Every row gives one point. To make a cloud, some directions were put in groups of two or more. Within a group, all points are equally far from the middle, so they leave a hole (a ring in 2 directions, a hollow ball in 3). The other directions are filled evenly. Then the cloud was stretched, turned, moved and blurred a little. How many holes are there, and how many directions does each take, smallest first?

Cloud:
1.9; 5.2; 1.6
6.3; -2.5; -0.9
6.3; 0.3; -2.8
-7.2; -4.8; -0.8
5.2; -0.4; -4.4
5.2; 3.9; -0.2
6.6; 0.2; -1.5
-5.3; 2.2; 2.0
0.8; 2.8; 3.2
5.0; 4.3; -1.3
-0.7; 4.4; -5.9
1.4; -4.0; -6.3
-6.6; 4.1; -4.2
-3.3; 3.9; -6.2
-5.9; -4.9; -5.7
-3.2; 2.3; 2.9
-7.0; 1.3; -5.8
1.5; -7.2; -3.3
6.0; -3.4; -1.3
5.1; 1.0; 1.9
-4.0; -2.2; 2.8
Holes: 1 (3)

Cloud, 30 rows:
-0.7; 5.1; 0.4; -0.1
5.3; -0.5; 5.8; 2.0
2.9; -5.3; 8.8; -2.7
9.7; -4.7; 0.9; 4.2
4.0; -0.6; 6.9; 5.1
0.5; -2.9; 4.3; -6.2
2.4; 0.9; 3.8; -2.3
6.7; -5.7; -2.1; 3.8
2.0; 4.7; -3.2; 6.9
1.3; -5.5; -2.0; 8.2
3.5; -2.0; -3.5; 7.9
2.0; -3.3; -3.5; 1.0
-1.8; -5.4; 4.8; 2.2
-2.3; 1.1; -4.9; 5.0
4.1; 3.5; -3.5; 5.9
7.0; -1.9; -0.8; 1.7
6.3; 0.4; 6.4; -1.7
-3.2; -3.7; 1.3; 2.1
-3.9; 1.4; 2.8; -1.3
1.9; 0.8; 3.9; 2.5
4.4; -4.0; -5.0; -2.2
-2.3; -6.2; 0.0; 4.4
6.0; -2.2; -5.0; 1.4
-4.3; 0.6; 0.0; -1.6
5.8; -1.5; 7.3; -3.1
3.8; -0.4; 5.4; 2.5
-0.6; -2.4; -6.9; -0.9
6.9; -0.1; 7.4; -2.2
6.3; -8.3; -0.1; 0.7
1.4; -3.9; 0.9; -5.5
Holes: 0
